Each row of a before or after table is a point. One or more steps were done to the points. Then noise was added and the rows were shuffled. The steps act on columns, c1 being the first. Name the steps. A step turns or swaps two columns, mirrors them in a line or flattens them onto one, adds a multiple of one to another, or multiplies or shifts one. Angles are multiples of 10 degrees, from the lower column toward the higher: turns from -170 to 170, lines from 10 to 170 but not 90. Use the fewest steps. Two steps may share a column if one is a turn and the other turns, adds or multiplies; they go together, in the order done. Otherwise the lowest column goes first.

Before (14 x 2):
-0.63,-0.56
+0.21,+0.07
+0.21,-0.20
+0.32,+0.11
+0.31,-0.64
-0.50,-0.41
-0.46,-0.02
+0.32,-0.10
-0.41,-0.11
+0.19,-0.29
-0.31,+0.01
-0.53,-0.21
+0.34,+0.11
+0.27,-0.46
After (14 x 2):
-0.31,+0.10
+0.27,-0.09
+0.38,-0.14
+0.16,-0.06
+0.24,-0.08
-0.40,+0.14
+0.26,-0.10
+0.32,-0.11
-0.37,+0.14
+0.25,-0.10
-0.29,+0.11
-0.41,+0.15
+0.47,-0.17
-0.33,+0.12
Steps: flatten c1 and c2 onto the line at 160 degrees

Before (10 x 4):
-0.21,-0.02,-0.09,+0.59
+0.24,+0.33,+0.03,-0.13
+0.38,-0.17,-0.12,-0.23
+0.36,-0.34,+0.59,+0.04
-0.25,-0.27,+0.25,-0.09
-0.20,+0.31,+0.31,-0.31
+0.58,-0.32,+0.23,+0.19
+0.42,+0.11,-0.07,-0.07
-0.15,-0.50,-0.06,-0.36
+0.35,-0.33,-0.24,+0.49
After (10 x 4):
+0.21,+0.45,+0.58,-0.29
+0.06,-0.20,+0.09,-0.45
+0.19,-0.04,-0.14,-0.36
-0.39,-0.23,+0.44,-0.13
+0.09,+0.13,-0.27,-0.26
+0.31,-0.06,-0.01,+0.49
-0.21,+0.14,+0.43,+0.14
-0.36,+0.37,-0.17,-0.04
+0.62,-0.34,+0.20,+0.08
+0.49,+0.09,+0.39,-0.35
Steps: turn c1 and c4 by -50 degrees; turn c2 and c3 by -70 degrees

Before (8 x 6):
-0.19,-0.40,+0.26,-0.26,-0.04,-0.20
-0.19,+0.25,-0.22,+0.08,+0.17,-0.07
+0.21,-0.14,+0.24,+0.31,-0.03,-0.27
+0.06,+0.08,+0.31,-0.05,+0.11,-0.19
-0.01,-0.02,-0.37,-0.27,+0.25,+0.41
-0.19,+0.17,+0.07,-0.30,-0.01,+0.33
+0.09,+0.01,-0.06,+0.07,-0.16,-0.33
-0.44,+0.16,+0.19,-0.05,-0.10,+0.13
After (8 x 6):
+0.21,-0.20,+0.06,-0.18,-0.24,+0.04
-0.09,-0.02,+0.06,-0.09,-0.54,+0.84
+0.49,-0.11,-0.06,+0.17,+0.30,-0.27
+0.25,-0.13,-0.27,+0.04,+0.58,-0.74
+0.14,+0.44,-0.26,+0.27,-0.37,+0.44
-0.24,+0.09,+0.32,+0.25,-0.45,+0.62
-0.01,+0.06,-0.27,-0.35,+0.60,-1.12
-0.04,-0.08,-0.07,+0.32,-0.41,+0.37
Steps: turn c1 and c2 by -170 degrees; swap c3 and c4; multiply c6 by 3; turn c5 and c6 by -140 degrees
